Each row of a before or after table is a point. One or more steps were done to the points. Then noise was added and the rows were shuffled. The steps act on columns, c1 being the first. Write out the steps. A step turns or swaps two columns, mirrors them in a line or flattens them onto one, adds a multiple of one to another, or multiplies or shifts one. Angles are multiples of 10 degrees, from the lower column toward the higher: turns from -170 to 170, lines from 10 to 170 but not 90. Use the fewest steps. Two steps may share a column if one is a turn and the other turns, adds or multiplies; they go together, in the order done. Otherwise the lowest column goes first.

Before (11 x 3):
[[  8  12  55]
 [ 23 -19 -30]
 [-26 -14  28]
 [ 89 -34 -17]
 [-16  -2 -21]
 [  7 -16 -29]
 [ 23 -48  57]
 [ 21 -37  24]
 [-20 -19 -37]
 [ 24 -44  61]
 [-11 -27 -38]]
After (11 x 3):
[[  4 -14  26]
 [  0 -25  14]
 [  2 -13  34]
 [  2  11 -57]
 [ -1 -19  39]
 [ -2 -37 -58]
 [  0   3  20]
 [  1 -10 -27]
 [  1 -15  33]
 [ -3 -29 -58]
 [ -2 -27 -22]]
Steps: multiply c1 by 0; multiply c2 by 0.7; multiply c3 by -1

Before (12 x 6):
[[-46 -37  21 -35  10  28]
 [ 12  14  18   2  10 -45]
 [ 19   4 -16 -22 -35 -22]
 [ -8 -54 -19 -22 -19  41]
 [  5  41   3   1  13 -24]
 [ 13  57  18  56  28 -10]
 [ 12  13  20  18  -8 -42]
 [  3  10  20  16 -44 -38]
 [ 38  24  37  36  59   3]
 [ 10 -39 -38   0 -40 -47]
 [ -7  22 -14  25  -8 -61]
 [ 13 -65 -17  -1   7  56]]
After (12 x 6):
[[-63  18 -25 -14 -14   5]
 [-19  -8  23 -16 -33  24]
 [ 56 -59   1 -17  28   4]
 [ 38 -58  22 -19   0 -14]
 [-39   9 -18  20 -13  19]
 [ 19 -32  36  20  22 -50]
 [ -7  63 -57  18   7  14]
 [ 11  42 -35  36  48  37]
 [-44 -51  -1 -39 -23  17]
 [-23  44  -2   2  -3   9]
 [-39  -6 -15  20 -44   8]
 [-42  18  -3  17   5  19]]
Steps: mirror c1 and c6 in the line at 40 degrees; turn c2 and c5 by -20 degrees; turn c3 and c4 by 90 degrees

Before (12 x 9):
[[ -8  21  18 -20 -26   0  48  12  23]
 [-15  19  12  25   6   0  31  -7   1]
 [ 39 -20  21 -20 -20  -9  20  -3 -17]
 [-16  13  -5  -9   6 -20  -9 -10  14]
 [ -9  31 -17  11  44  25   6 -33  49]
 [ -7  32  -4  30   7 -24   0 -32  57]
 [ 15  29  28  -6 -58   3 -17  14  -1]
 [-20  -8  10  -4  23   2  20  -1  60]
 [ 10  13 -26  28  22  -7  -5  14  32]
 [ 34  41  60  -5 -33 -20  -6  21   0]
 [ 23 -29  33   4 -45  12  22   2 -13]
 [ 46  -3  10 -22 -45 -12  24   8   0]]
After (12 x 9):
[[ 34  27  -8 -33  22 -22  -6 -32  -4]
 [-17  37 -33  16  -6  -7  16   6   1]
 [ 44 -19  35   6  -4  -5  26 -23 -34]
 [ -9  19 -27  -7  13 -11  50 -26  48]
 [ -6  28  14  -7 -34 -11  -2  47  98]
 [-16   0 -33 -18 -10  18   0   6  28]
 [-16  -3 -33  11  -1  -8  24  22 120]
 [ 25 -10  17  28   5 -33  19 -43 -29]
 [ 47  -4  54  -3   5   3  30 -43   0]
 [ 10  28  30  11  13  23 -21  20  66]
 [ -8  42 -26   0 -28  22 -16   5 111]
 [ 14  14   4 -32  16 -18 -12 -58  -4]]
Steps: turn c3 and c6 by -140 degrees; add 1.5 times c1 to c3; turn c4 and c7 by -30 degrees; turn c2 and c4 by -40 degrees; swap c5 and c8; multiply c9 by 2

Before (12 x 12):
[[ 38  -6  15  29  27  -1  34   4   7 -18  26  30]
 [  5  41  11 -35 -47 -29  17  -7  38   1  41 -30]
 [-15  25  30 -41 -19  -5  -3  39  59 -28  17 -14]
 [ 33 -19  -8  -7  35   7  57  13  25 -35  12 -20]
 [ 26 -43   3 -25  34  -2  33  13  39   8   7  24]
 [-23 -20 -23  45 -11  11 -31  -1 -14  15  40  -3]
 [-47  -3 -16  29  36 -18 -20   9  34  20  32  -4]
 [-19  -5  38 -35  32 -20 -31 -15  42  18  -9 -50]
 [-13 -13  34  -7 -18 -35  16  29  27   2  37 -21]
 [-10   0 -34  23  22 -20 -52   2 -39  14  72 -14]
 [ 19  -2  -8  14  45  20  36  34  -5  18   9   5]
 [-57  -8 -31  30  24 -38 -48  24  -3  12 -16   4]]
After (12 x 12):
[[ 40  10  16  28  30  -1  24   0 -57  21  31  28]
 [-21  17  35 -19  39 -21 -23 -13 106 -14 -10   5]
 [ 23 105   4 -38  39  -4  24  14 -29  24   3  51]
 [ 28  34  -6 -21  37   9  39  10  48  52  14   5]
 [-12 -62  31 -80 -17  -3  -4  36  44  10  16  47]
 [  8 -95  10 -24 -49 -35  15  -2  70 -39  42  14]
 [ 21   8  -6 -21  49  20  23  35 -10 -16  11  -3]
 [-46  11 -18  20  38 -19 -10  10  18 -14  31  32]
 [ -8  14 -33  18  20 -22 -36   0  14 -15  69 -46]
 [-15  35  36 -40 -23 -34  12  30  50   8  37  12]
 [-23  55 -26  42  -6  10 -23   2  -1   7  40 -10]
 [-58  25 -25   5  20 -29 -31  23  -2  -6 -15  -2]]
Steps: multiply c2 by 2.5; turn c2 and c10 by -160 degrees; add -1 times c8 to c4; multiply c7 by 0.7; multiply c12 by 2; turn c9 and c12 by 70 degrees
